Every row gives one point. The points of each table are mixes of a few directions, plus a little noise. Count the directions of each table, and those that both share. Where both have some left over, give the other angles between the two spaces (their principal angles), to ten degrees, smallest first.
(in the rows, 128 means zero)

First (6 x 2):
[[131 132]
 [116  97]
 [117  99]
 [159 204]
 [124 117]
 [125 116]]
Second, 7 rows:
[[143 169]
 [140 159]
 [131 134]
 [115  94]
 [125 119]
 [139 157]
 [103  64]]
Directions: first 1, second 1, shared 1

First, 9 rows:
[[141 111 161 133  88 130]
 [118 122 116 127 170 101]
 [188  84 116 141 182 111]
 [ 94 146 142 122  97 130]
 [ 93 144 169 124  52 140]
 [ 99 147 129 122 114 130]
 [114 123 109 127 186  93]
 [169 135  87 128 155 162]
 [137 139 122 127 109 154]]
Second (6 x 6):
[[151 116 122 129 143 100]
 [142  45 137 133 150  88]
 [145 102 158 142 114 175]
 [117 199 110 120 118 140]
 [ 76 134 120 116 120 126]
 [137 172 120 127 123 139]]
Directions: first 3, second 3, shared 1; angles 30, 60

First:
[[177 155 114 139 136  94 125  90 135 144  87]
 [ 42  81 154 109 113 188 133 196 115 100 199]
 [138 133 125 130 131 121 127 119 129 131 119]
 [106 116 134 123 124 143 130 144 125 122 146]
 [217 176 103 148 144  66 124  58 143 156  55]
 [120 123 130 128 127 134 129 133 125 126 135]
 [126 127 129 128 127 129 128 129 128 127 130]
 [ 96 111 137 121 123 150 129 153 123 118 153]]
Second, 9 rows:
[[118 136 129 149 145 144 128 133 121 107 141]
 [134 121 130 130 130 131 133 115 122 126 131]
 [130  98 140 119 122 135 137 110 120 130 141]
 [116 118 136 147 142 151 130 124 113 105 152]
 [211 137 121 135 131  82 135  42 130 157  76]
 [106 156 126 170 162 156 122 149 117  88 149]
 [139 109 132 103 107 114 135 116 133 151 120]
 [104 165 118 161 156 146 116 161 127  97 137]
 [ 91 111 123  34  56  90 119 204 169 192 108]]
Directions: first 1, second 3, shared 1

First, 11 rows:
[[170 112 114 140 134 164 143 140 138 116 159 131 116 112 156 163 155 111]
 [ 71 137 140  82 110 106 152 139 129 128 120 155 116 140 128 163 131 124]
 [147 134 120 136 128 156 143 136 130 126 153 134 108 119 128 152 128 116]
 [178 166 120 216 156 139  70  88 110 156 112  90 149 126  59  10  60 158]
 [127  71 136  99 126  91 112 129 131 110 105 100 165 132 180 130 172 133]
 [113 147 126 156 156 117 118 113 152 135  96 180 148 124 130  86 157 143]
 [130 126 128 105 106 143 148 143 114 125 157 107 102 130 122 172 107 113]
 [ 44 119 150  87 133  56 120 120 149 127  61 176 168 145 155 106 175 150]
 [108 122 135  81  95 129 154 148 110 123 153 105 100 137 124 185 105 112]
 [153 138 119 146 131 156 136 131 128 129 150 129 112 120 121 137 121 120]
 [167 136 120 161 133 151 114 121 117 134 143 100 124 123 105 105  99 129]]
Second (8 x 18):
[[ 67 151 144  92 107  99 136 129 118 138 111 139 118 145 100 132  98 133]
 [184 102 117 148 132 154 120 130 123 120 151  90 131 117 143 132 132 120]
 [ 94 148 132 126 134 114 134 124 141 133 108 173 131 131 125 119 142 134]
 [136 107 122 118 132 140 148 141 146 114 140 150 125 119 169 167 175 114]
 [206  73 111 135 131 171 137 146 133 102 173  92 124 106 188 181 172 103]
 [173 150 123 193 143 134  77  99 104 149 119  75 147 128  72  36  62 152]
 [ 87 125 138  85 111 114 152 142 128 123 128 144 115 136 139 169 137 119]
 [ 78 168 139 131 130 100 119 113 128 147  94 160 132 141  89  86 103 147]]
Directions: first 4, second 3, shared 3

First (8 x 32):
[[201 179 201 136  91  90 136 160  83 144 132 163 108 130 140 142  96 111
  120 186  97 143 123 123 155 152 115 114  67 104 136 107]
 [177 166 139 146  95 114  44 105  82  61 104  87 132 140  74 189 126  86
  150 146 104 164 113 152 121 150 130 129  89  97 102 135]
 [112  86 105 141 178 107 195 120 137 177 149 164 127 119 172 100 121 143
   95  77 129 113 110  93  68 132 124 146 148 152 125 138]
 [120 158 119 134 105 142  97 119 128  87 111 113 137 130  88 153 114 117
  177 148 137 141 126 150 175 112 137 119 114 112 139 132]
 [125  64 117 101 148 149  87 121 141 133 131  75 122 133 139 116 206 141
   59  90 125 114 154 126  54 151 123 145 177 151  88 128]
 [ 95 104 101 119 145 147 134 121 151 130 128 119 134 127 129 115 140 139
  129 105 144 119 136 127 121 115 132 131 156 141 129 136]
 [136 124 153 132 115 154 148 154 146 159 143 162 114 108 151 109 140 146
  137 134 141 103 116 127 141 107 113 131 118 144 139 137]
 [ 61 139  89 117 149 126 182 121 156 132 122 139 142 139 124 103  85 143
  157 137 151 130 148 122 191 104 151 110 151 125 164 115]]
Second (10 x 32):
[[132 128 126 133 134 126 127 120 135 134 118 140 130 102 119 124 117 128
  135 119 127 129 131 133 142 115 124 136 135 134 121 142]
 [112 151 127 139 144 135 146 139 131 104 164 111 104 176 120 137 138 143
  122 128 128 148  93 103  95 153 124 135 127 110 121 115]
 [101 157 128 137 143 137 150 153 122  90 183  94  95 218 126 141 150 147
  113 138 129 150  80  93  70 173 126 128 119  98 126  97]
 [114 173 101 189 210 134 163 102 177 114 147 157  86  84  53 132  75 165
  164  65 122 183  66  93 135 105  88 204 172 124  73 192]
 [138 115 130 118 115 125 119 127 124 139 113 132 140 112 139 123 130 119
  128 133 129 114 148 141 142 119 132 118 125 136 136 128]
 [102 168 120 157 169 139 158 135 142  95 176 113  89 178  99 140 126 155
  128 112 126 165  68  87  86 153 113 156 140 103 107 129]
 [145  95 142  93  78 122 102 136 103 145 103 120 160 130 171 122 153 101
  113 160 132  92 174 158 139 130 151  86 106 138 159  99]
 [165  83 131 107  99 112  95 103 127 180  55 166 177  18 142 110 106  99
  144 124 127  89 202 181 202  71 135 118 132 167 139 160]
 [132 116 135 114 109 126 120 134 118 131 123 121 138 139 145 127 141 119
  119 142 129 116 142 135 126 134 137 109 118 128 140 112]
 [144  95 140  94  81 121 103 133 105 147 101 125 160 122 167 122 148 102
  114 156 131  91 174 158 144 124 148  90 108 140 157 103]]
Directions: first 5, second 2, shared 0; angles 50, 70

First, 9 rows:
[[ 87 145 125 134 147 154 107  83 170 137 101  97 103  86 126  95 103 160
  183 129 166 159 118 118 122  89 109 127 142 131 110  84]
 [157 138 108 129 106 121 112 127  91 119 119 123 119 127 125 163 147 111
  111 107 103 136 130 106 170 168 183 134 108 135 138 132]
 [125 116 147 134  96 136  95 132 104 111 118 141 137 162 119 139 135 108
  126 139 131 138  95 130 150 129 172 152 125 142 132 117]
 [145 135 118 135 124 120 144 134 119 128 137 130 129 127 140 131 149 114
  113 118 109 124 143 121 130 148 131 121 129 127 126 147]
 [120  90 172 100  76 111  88 142  87 107  96 180 131 228 104 165 156  98
  119 141 125 118  56 155 159 113 202 182 106 153 135 108]
 [147 138  94  74 192  89 170 134 145 164 123 116 100  83 111 156  89 188
  124  97 123  92 181 141 116 121  80 103  94  94 146 139]
 [116 131 141 188 123 155 174 139 161 121 182 134 169 125 180  61 165  84
  115 155 122 133 148 127  67 131  59 101 188 131 103 170]
 [152 135 112 120 122 105 151 132 109 130 127 140 117 143 140 145 168 111
  107 104  96 115 142 127 137 153 141 122 112 130 129 147]
 [100 123 135 138 164 162 112 131 166 136 146  94 150  68 107  99  43 175
  156 160 178 137 140 125 101  96  73 111 150 109 132 111]]
Second:
[[151 121 127 111 119 104 103 116 119 119 106 140  98  85  98 147 128 142
  127  97 121 140 105 108 170 148 158 125 101 120 139  88]
 [136 121 147 117 118 133 163 142 119 127 151 150 130 194 151 140 176 117
  135 116 144 106 146 165  91 112 109 143 140 131 114 173]
 [ 84 160  92 145 162 125 134  96 173 142  87 103 107  82 135  67 116 124
  138 144  95 168 118  94 128 112 119  94 130 140 121  85]
 [136 139 125  86 147 117 132 146 119 142 150 111 164 143  95 167  66 161
  138 129 162 141 152 131 118 110 121 123 102 126 149 115]
 [129 148  94 105 160 108 123 120 142 135 107 113 103  65  93 123  91 153
  131 113 108 168 133  90 144 132 134  91  93 126 149  80]
 [ 97  94 176 176  76 162 117 105 136 100  99 175  95 200 182  83 241  72
  142 138 124 101  69 166 119 110 144 177 183 147  82 156]
 [144 125 146 109 120 124 135 142 111 138 159 126 166 166 127 168 107 139
  127 129 159 107 147 152 118 124 119 143 125 125 133 147]
 [161 152  95 106 159  94 154 135 127 153 151 100 147  76 115 154  81 156
  107 110 117 126 177 106 134 157 104  92 101 111 151 128]
 [145  82 155 162 101 198 105 193  78  79 167 153 134 161 115 134 146 107
  115 155 134 109 125 146 109 142 150 154 159 113 136 200]
 [100 137 127 164 119 118 117  85 157 146 100 108 140 112 164  92 126 109
  120 151 114 115 103 120 148 133 120 133 153 136 108 105]]
Directions: first 5, second 6, shared 2; angles 30, 40, 50

First (9 x 32):
[[193 141 168 100 155  92 126 131 121  75  97  92  58 158 123 152 107 136
  147 124 126 152 137 135 137 108 127 114 121 169 109 138]
 [163 150 156 120 127  97 130 135 124  94  96 100  81 136 119 126 108 122
  128 129 132 147 148 140 138 123 131 115 112 169 106 147]
 [ 74 153 141 141  79  92 148 142 133 131 118 119 113 128  92  62 114 144
  143 108 130 173 173 148 132 134 145 101 105 217  76 163]
 [101 113  94 146 126 174 122 118 129 171 149 159 191 102 149 134 147 106
  104 139 133  86 108 122 115 140 123 150 143  58 161 107]
 [194 142 146 122 147 101 115 135 119  89  89  97  80 117 127 156 116 110
   98 161 123 132 133 123 160 125 124 118 109 133 136 148]
 [ 81  85  85 131 129 153 122 124 134 162 176 162 173 120 127 134 162 157
  133 140 100 119  95  88 133 137 123 139 144  85 166 112]
 [153 140 151 118 139 122 133 126 126 110 116 116 106 149 134 135 115 125
  146 109 143 130 134 147 113 117 127 128 130 146 108 122]
 [123 113 107 132 142 169 123 116 130 155 148 153 172 123 153 146 143 113
  123 125 135  90 103 124 106 131 119 150 150  65 155 100]
 [ 69 114 101 141 107 153 133 126 135 169 160 157 179 120 127 105 145 139
  134 118 126 118 121 123 114 138 130 137 139 109 135 116]]
Second:
[[100 114 110 129 121 155 113 130 136 159 169 136 180 125 148 111 136 144
  148 143 118 113 108 123 129 135 134 128 136 104 160 130]
 [146 126 140 123 143 111 142 121 124 106 108 132  91 144 107 148 128 134
  126 110 127 143 130 119 120 116 119 136 135 149 107 116]
 [132 125 138 122 129 116 108 141 136 120 145 110 137 131 126 106 119 158
  151 162 101 146 117 118 155 130 135 109 122 160 152 159]
 [158 139 151 128 134 109 110 139 134 107 118 104 124 123 122 111 109 136
  130 169 110 145 123 123 158 128 130 112 117 166 146 163]
 [ 53 108  88 134 104 157 159 114 125 172 155 171 150 133 127 131 160 130
  134  64 149 112 137 131  84 132 128 147 145  87  96  80]
 [ 30 114  52 108  60 174 152 128 108 196 179 139 130 112 183 152 177 108
  133  38 182  76 171 173  93 150 158 113 108   7  86  69]
 [162 134 140 148 158 148 126 113 133 128 106 146 160 120 129 137 116  96
  100 149 135 107 104 124 114 123 110 158 151 115 148 120]
 [143 121 130 101 129 112 113 141 125 109 142  99  95 140 140 140 130 155
  154 136 114 139 131 126 152 126 139 103 111 131 136 139]
 [161 142 158 153 152 113 142 114 132 106  81 145 122 128  92 125 110 108
   98 137 128 143 123 117 117 117 106 154 145 173 116 131]
 [137 153 148 134 106  93 124 145 128 109 104  97 102 114 112  95 109 127
  120 152 123 157 157 139 160 136 139  99  97 185 114 173]
 [189 131 155 128 172 123 121 118 129  98 101 126 117 137 123 154 115 117
  116 150 121 126 105 115 129 115 110 146 142 134 146 125]]
Directions: first 4, second 5, shared 3; angles 60

First (10 x 32):
[[135 147 144 127 103  69 162 132 138 140 122 149 104 105 100 150 130 142
  116 148 106 134 121  76 137 136 127 159 121 152 130 131]
 [114 124 137 121 167 168 101 106 105 137 120 121 155 144 123 106 129 155
  161 132 144 113 183 135 120 158 130  79 147  94 123 123]
 [138 130 108 131 115 119 130 172 142 136 128 123 101 116 131 125 125 117
  110  99 125 152 100 155 144 119 128 164 128 155 122 137]
 [141 160 134 114 141 133 151 126 128 165 101 134  99 125 108 102 116 110
  119 123 123 147 141 157 123 118 140 149 124 137  90 131]
 [118  89 131 132 164 116 111 172 105 181  93 114 144 132 113 125 164 173
  154 114 153 117 160  96 140 198 144 125 143 133 147 128]
 [140 133 112 142  71  86 132 148 153  78 175 141 106 102 133 167 117 116
  103 120  97 149  66 116 145  95 100 154 122 151 138 139]
 [108 127 133 126 124 169 152  76 148 104 119 114 154 155 182 111 118  88
  105 163 151  91 122 146 104  82 155 135  99 119 158 106]
 [120 101 132 123 174 163 129 132 112 178  79 105 148 158 144  97 151 114
  136 124 167 108 148 147 112 147 163 131 120 124 131 117]
 [144  88 121 143 136 141  63 115  84  79 188 134 167 142 118 168 145 124
  173 103 113 139  99 124 114 133  76  39 149  79 104 143]
 [119 181 130 122  85 117 151  99 164  83 155 146 104 103 130 127  84 141
  103 154 101 132 139 126 141  95 117 144 127 136 135 126]]
Second, 9 rows:
[[123 125 124 130 129 125 127 132 122 136 135 127 129 121 128 132 129 129
  125 124 127 131 121 126 125 129 128 130 128 132 134 131]
 [171 144 164  93 112 163 146  95 180  63  73 142 119 177 131  92 121 134
  145 167 135  98 182 151 146 107 125 112 126  98  78 100]
 [130 129 129 125 127 130 130 126 132 124 125 129 127 130 128 127 127 130
  128 131 130 126 131 128 129 125 128 126 128 126 123 127]
 [134 130 134 122 126 133 130 122 136 119 120 130 127 136 130 122 127 130
  131 134 129 124 135 131 130 125 127 125 128 123 120 124]
 [ 48  98  60 192 161  63  96 190  31 249 231 104 146  36 121 198 142 117
   97  57 117 182  25  84  94 166 135 157 131 183 222 181]
 [117 123 119 137 132 118 123 137 113 146 143 124 131 114 127 139 131 128
  124 117 126 136 113 122 122 131 128 132 128 137 142 137]
 [162 141 157 101 115 155 142 101 168  77  84 138 120 168 130  98 122 132
  140 158 133 104 172 146 142 111 126 116 127 103  87 105]
 [124 126 125 131 130 125 127 130 124 134 132 127 130 125 129 130 128 127
  127 126 127 129 123 126 126 129 128 131 128 130 133 131]
 [142 133 139 119 122 139 132 117 145 107 109 133 125 145 130 115 125 131
  133 139 130 118 146 136 133 122 128 124 127 118 112 119]]
Directions: first 6, second 1, shared 0; angles 50

First:
[[197 154 105 100 125  66 143 107  90 112 135 141 118 158 121 101 110 102
  161 155 125 128 134 153 139 146 147 151 122 155 134 149]
 [ 78 109 145 149 130 173 117 144 156 140 123 118 135 106 133 148 141 147
  104 108 130 128 124 110 120 115 114 111 132 109 123 113]
 [108 120 135 136 129 146 124 134 139 133 126 124 131 119 130 136 133 135
  118 120 129 128 126 121 125 123 122 121 130 120 126 122]
 [158 140 118 116 127 101 135 119 111 121 131 134 124 141 125 116 120 117
  142 140 127 128 130 139 133 136 137 138 125 140 131 137]
 [ 33  92 160 167 132 214 107 157 180 150 118 110 141  87 138 166 153 163
   83  90 132 128 120  94 113 103 101  96 136  91 119  99]
 [ 97 116 138 141 129 156 121 138 145 135 125 122 132 115 131 140 136 140
  113 115 129 128 125 117 123 120 119 117 131 116 125 118]
 [249 174  88  79 123  19 155  91  61 100 141 151 111 180 115  80  96  83
  186 176 123 128 138 171 147 160 162 169 118 175 139 165]
 [104 119 136 138 129 149 123 135 141 133 125 123 131 118 131 137 134 137
  117 119 129 128 126 120 124 122 121 120 130 119 126 121]]
Second (9 x 32):
[[153 140 104 136 147  79 177  95  88 113 112 119 122 140  92 134  94 140
  155 171 115 132 136 115 110 134 136 134 201 141 161 139]
 [112 120 159 130 110 181  85 158 176 133 148 133 140 113 156 120 156 136
  106  92 144 124 117 147 126 117 113 113  61 121 105 108]
 [120 116 136  98  99 153  71 154 139 147 130 143 121 125 177 117 169  93
  111  84 130 127 124 149 172 124 137 140  58 120  80 138]
 [181 150 140 161 135 115 173  99 131  80 134 113 143 127  88 120  92 204
  159 171 129 132 121 151  47 112 108 101 179 159 173 105]
 [ 94 116 134 122 126 152 104 150 146 150 134 133 128 122 145 133 147 103
  106 103 135 124 128 116 155 133 128 130  93 110 110 127]
 [135 131 137 136 127 136 130 128 139 119 133 126 134 125 124 125 125 146
  130 131 132 128 125 135 110 123 120 119 127 132 134 119]
 [156 127 111  91 104 103 102 124  94 132 112 139 110 139 159 116 147  95
  139 116 115 132 131 151 166 126 151 154 111 137  96 156]
 [ 77 118 138 144 144 159 127 148 158 148 140 125 137 118 121 143 130 120
  102 117 140 122 128  97 133 137 116 118 115 105 134 113]
 [125 134  93 134 159  74 183  98  80 130 107 120 117 142  88 145  93 114
  145 169 113 131 142  89 133 146 142 143 209 126 161 147]]
Directions: first 1, second 3, shared 0; angles 30

First (8 x 32):
[[129 146 229 121 100 131 131  61 175  49  69 180  70 122 215 131 153 110
  188  87  66  22 171 169 184 157 195 102  53 193  97 149]
 [121 161 136 128 116 131 122 126 132 115 117 113 155 136  85 132 146 144
  111  90 149 105 121 128 116 118 147 138 114 111 132 161]
 [127 130 116 128 131 127 127 137 122 137 134 120 139 130 110 129 126 133
  118 128 139 137 122 122 119 124 122 132 136 117 133 129]
 [135  88  93 130 146 124 134 148 111 162 155 131 113 121 153 123 101 115
  131 179 121 181 123 118 125 130  91 124 162 130 132  86]
 [135 104 148 127 130 127 134 112 137 119 122 153  89 120 190 126 119 109
  158 148  94 119 144 139 153 143 130 113 120 159 117 106]
 [121 154 127 128 121 130 122 132 128 125 124 112 155 134  84 131 141 143
  109 100 152 118 119 124 112 117 138 139 123 108 133 153]
 [126 137 127 128 124 128 126 131 128 128 127 122 139 131 113 130 131 134
  121 120 135 126 123 127 122 124 131 132 127 121 131 136]
 [130 104  49 133 153 124 127 179  92 190 176  94 163 130  75 125 103 136
   88 171 170 215  97  97  88 109  71 144 189  85 150 102]]
Second:
[[136  92  83 126 149 128 129 151 106 165 161 122 118 126 145 123 103 117
  119 174 131 184 121 120 115 129  87 124 164 117 138  85]
 [117 217 168 107  92 148 103 100 144  72  96  97 161 159  71 144 177 160
   89  11 163  35 135 158  96 118 186 133  61  87 139 193]
 [132 120 114 122 133 132 125 132 120 136 139 123 121 131 139 128 122 124
  121 135 130 140 129 132 119 130 116 124 134 120 134 112]
 [129  81 185 159 130 103 160 104 160 113  93 196  87  89 196 115 115 101
  214 189  59 121 142 113 211 148 145 122 131 222  85 127]
 [127 117 142 138 129 120 137 124 137 125 118 145 122 117 139 124 125 123
  150 144 112 128 129 121 150 132 133 129 131 152 116 131]
 [117 131 137 155 127 111 143 139 137 135 114 135 163 111  75 124 132 140
  141 141 135 140 110  96 148 116 136 150 145 145 114 165]
 [137 115  86 110 140 140 116 142 104 151 161 107 117 142 144 130 115 123
   99 137 142 158 128 139  95 129  97 119 143  95 148  88]
 [130 151 109 108 124 143 110 131 115 126 142  99 135 149 114 135 136 137
   91  93 153 119 129 145  90 124 125 124 117  86 148 123]]
Directions: first 2, second 3, shared 2

First, 8 rows:
[[166 140 114 111 149 113 113 148 139  91 118 119 160  86 103 156 157 122
  114 141 131 133 119 108 160 145 120 113 116 159 103 130]
 [160 139 116 113 146 115 115 146 137  97 118 120 155  92 106 152 152 123
  116 139 130 132 120 110 155 141 121 116 120 153 107 129]
 [ 85 113 145 147 104 145 145 105 116 171 142 139  90 177 157  96  96 135
  143 115 124 122 139 151  90 111 137 145 140  91 158 126]
 [201 151 101  96 170  99  99 167 149  58 107 111 190  48  80 181 182 117
  102 151 133 137 109  88 190 159 113 100 109 187  79 132]
 [103 119 137 139 114 138 139 115 121 152 136 134 106 155 145 110 111 132
  137 120 126 125 135 142 107 117 133 138 135 109 144 127]
 [106 120 136 139 116 137 137 116 121 149 135 133 108 152 143 112 112 131
  137 121 127 125 133 140 109 119 132 136 134 110 143 128]
 [161 139 116 114 147 115 115 145 138  96 118 120 157  92 107 153 152 122
  116 139 130 132 119 110 156 143 121 116 119 154 106 130]
 [ 43 101 161 166  80 161 162  84 104 209 153 148  55 222 184  65  65 141
  159 100 123 117 149 173  55  92 144 160 150  60 185 124]]
Second:
[[189 170 172 110 100 185 115 100  85 166  60  74 113 125 141 185 143 101
  135 109 165  59 162 127  61  92 128 158 111 167 182 123]
 [ 45  73 100 129 138  61 173 220  97 102  91 149 172  69 108 114 217 143
  113 192 162 136  97  94 132 175  73  93 140 137 148  88]
 [169 112  82 133 130 159 107  73  94 169 212 132  98 118 107  93 105  86
  121  89  87 168 109 172 169 110 158 134  71  94  61 111]
 [120 156 115 134 126 125 118 124 165  96 167 157 137 170 160 128  73 143
  111 137 105 153 153 138 149 120 150 123 159 113 121 163]
 [138 151 139 132 132 135 113 104 175 113 152 138 119 169 144 126  75 144
  134 113 106 140 141 135 140 120 152 134 148 117 117 160]
 [131 119 148 132 142 123 124 111 165 128 133 126 113 140 113 113 112 144
  152 106 115 133 112 125 138 136 134 133 131 121 111 139]
 [123 131 123 134 135 122 122 118 159 115 158 144 125 149 132 114  97 139
  129 122 107 149 127 135 150 130 141 125 138 113 109 145]
 [109 111 128 124 127 113 144 158 103 129  95 121 141  99 118 133 173 127
  126 147 151 114 119 113 114 140 104 121 126 141 146 107]
 [128 129 145 121 121 130 136 144 109 134  84 110 134 113 127 147 159 126
  131 137 154  99 132 114 100 128 111 131 129 148 157 117]]
Directions: first 1, second 4, shared 0; angles 70
